Rows are points. Two turns around zero, p and q, are shown by what they do to some points. Where does a point land after both, in the order given? Backwards means that the second turn is done in reverse. Each puzzle has new turns, and all numbers are rounded.

Turn p:
14, -67, 116 => 39, -81, 100
10, -178, 18 => 92, -153, -18
32, 212, -157 => -65, 236, -103
-256, 34, -75 => -238, -66, -106
127, 134, -5 => 49, 173, 43
73, -136, 104 => 124, -111, 84
Turn q:
67, 1, 144 => 98, 78, 97
18, -43, -153 => -13, -121, -104
7, 250, 73 => -6, 249, -78
-92, -208, -64 => -79, -206, 85
Where do these land?
p, then q backwards: 282, 118, -20 => 167, 144, 213
q, then p: -155, -172, 3 => -54, -210, 82
p, then q: -107, -14, 82 => -64, -32, 115
p, then q: -20, 68, -65 => -65, 28, -65

Turn p:
-30, -156, 136, 114 => 26, -8, 19, 236
-271, 124, 6, -2 => -281, -93, 34, -20
117, 42, 205, 129 => 21, 216, 92, 136
114, 96, -152, 29 => 35, 93, -127, -142
-30, -155, 69, -111 => 90, -140, 96, 70
90, 171, -145, -81 => 4, 67, -45, -242
9, -122, -119, -78 => 103, -135, -69, -37
Turn q:
-37, -79, 102, -91 => -9, -101, 37, -121
-95, 59, 141, -107 => -141, -23, 50, -145
177, -18, 178, 86 => 144, 96, 187, -76
-205, -49, -107, -125 => -141, -173, -146, 11
37, 158, -224, -48 => -42, 143, -223, 83
159, -173, -64, 97 => 247, -37, 12, 79
-37, 103, -26, 189 => -60, 95, 83, 170
Where do these land?
q, then p backwards: -64, -22, -254, -26 => -64, -141, -112, 182
q, then p: -36, 77, 27, -51 => -70, -59, 26, -39
q, then p backwards: -52, -196, 27, 223 => -53, -215, 179, -103
p, then q backwards: 22, -131, 137, 7 => 18, -69, -29, 175
p, then q backwards: 39, 182, 225, -104 => 31, 121, 254, 127
q, then p backwards: 91, 90, -162, -50 => 95, -1, -88, 169

Turn p:
35, -91, 140, -94, -24, -75, -41, 150 => 36, -85, 135, -65, 110, -65, -139, 40
-82, 146, -3, 92, -86, 222, 149, 60 => -214, 147, -112, 87, -67, 60, -72, 134
123, 59, 86, -45, 93, -131, 15, 158 => 41, 70, 201, -8, 117, -127, 2, 46
-229, 32, -31, 35, 88, -64, -81, -5 => -90, -31, -88, 38, 15, -121, -2, -202
193, -199, 59, -173, 183, -46, 131, 158 => 40, -108, 165, -205, 181, -112, 111, 219
-138, 57, 14, 94, -93, -93, 35, -264 => -58, -92, -4, 172, -168, 123, 67, -174
178, -215, -197, -298, -134, 73, -44, 192 => 279, -117, -102, -200, -18, -135, -117, 306
-33, -47, -2, 224, -2, -33, -72, -85 => 17, -2, -72, 108, 97, 138, 40, -141
22, 101, 69, 26, 28, 156, -54, -167 => -66, 122, -5, -89, -111, 160, 21, -82
-69, 157, -137, 139, -54, -9, -38, -197 => 17, 96, -119, 163, -157, 79, 90, -147
Turn q:
224, 157, 134, 222, -41, 57, 153, -39 => 259, 112, -49, 122, 161, -194, 107, 9
100, -178, -74, 107, 71, 62, 57, 37 => 117, -230, -19, -17, 39, -5, 51, 28
272, -87, 120, -13, 22, 65, 81, -61 => 243, -46, 87, -87, -25, -181, 37, -3
104, 161, -67, -2, -121, -4, -424, 37 => 131, 242, -185, -126, -70, 237, -194, 112
-127, 74, -56, -48, -73, 21, -258, -71 => -51, 155, -33, -60, -56, 251, -75, -38
-60, 34, 51, 54, 116, 60, 155, -60 => -48, -23, 40, 14, 127, -83, 140, -88
-80, -419, -17, -98, -37, 89, -50, 255 => -58, -331, 209, -61, -124, 147, -29, 266
-97, 159, -7, -26, 79, -206, 144, -28 => -198, 60, -77, 94, 57, -165, -56, -120
-124, 39, 38, -71, 98, -9, 60, 2 => -162, 15, 45, -36, 45, -41, 40, -38
-114, -32, -17, -28, -100, -195, -23, -51 => -97, 10, 35, 126, -68, 41, -165, -79
-97, 91, -105, -96, -15, 60, 105, -22 => -133, 35, -52, 31, -87, -7, 144, -49
Where do these land?
q, then p: -95, 31, 208, 130, -8, 45, -102, -67 => -127, 181, 108, -130, 34, 34, 49, -68
q, then p backwards: -120, -97, 63, 34, 33, 71, 48, 106 => 42, -84, 101, 20, 34, -43, 161, 17
p, then q: -59, -133, -357, 80, -15, -181, -112, 117 => 151, -262, -277, 23, 4, -123, -128, -121
q, then p: -104, 228, -354, -88, -217, -32, 41, 53 => -21, 64, -345, 313, -134, 16, -47, 78
p, then q: 30, -18, -146, -86, 79, -203, -59, 102 => 68, -76, -48, 23, 7, -202, -181, -65
p, then q: 39, 180, 41, 119, 80, 103, -94, -67 => -28, 213, -64, 5, 17, 1, 141, -99
p, then q backwards: -108, -101, 89, 50, -19, -56, 93, -117 => -148, -138, -106, 27, 29, 1, 65, -9
q, then p backwards: 33, -59, 81, -116, -14, -11, -100, 31 => 68, 36, 88, -129, -41, 58, -15, 18
q, then p backwards: 397, 170, 174, -46, 67, 19, 170, 57 => 91, 80, -293, -228, 150, -105, -86, 250
p, then q: -12, -79, 158, -138, 131, 125, 67, -122 => -164, 13, 215, -38, -145, 6, 81, 21
q, then p: 0, -122, 44, 60, -118, 121, 47, -94 => -47, 12, 97, -5, 52, 187, 12, 102
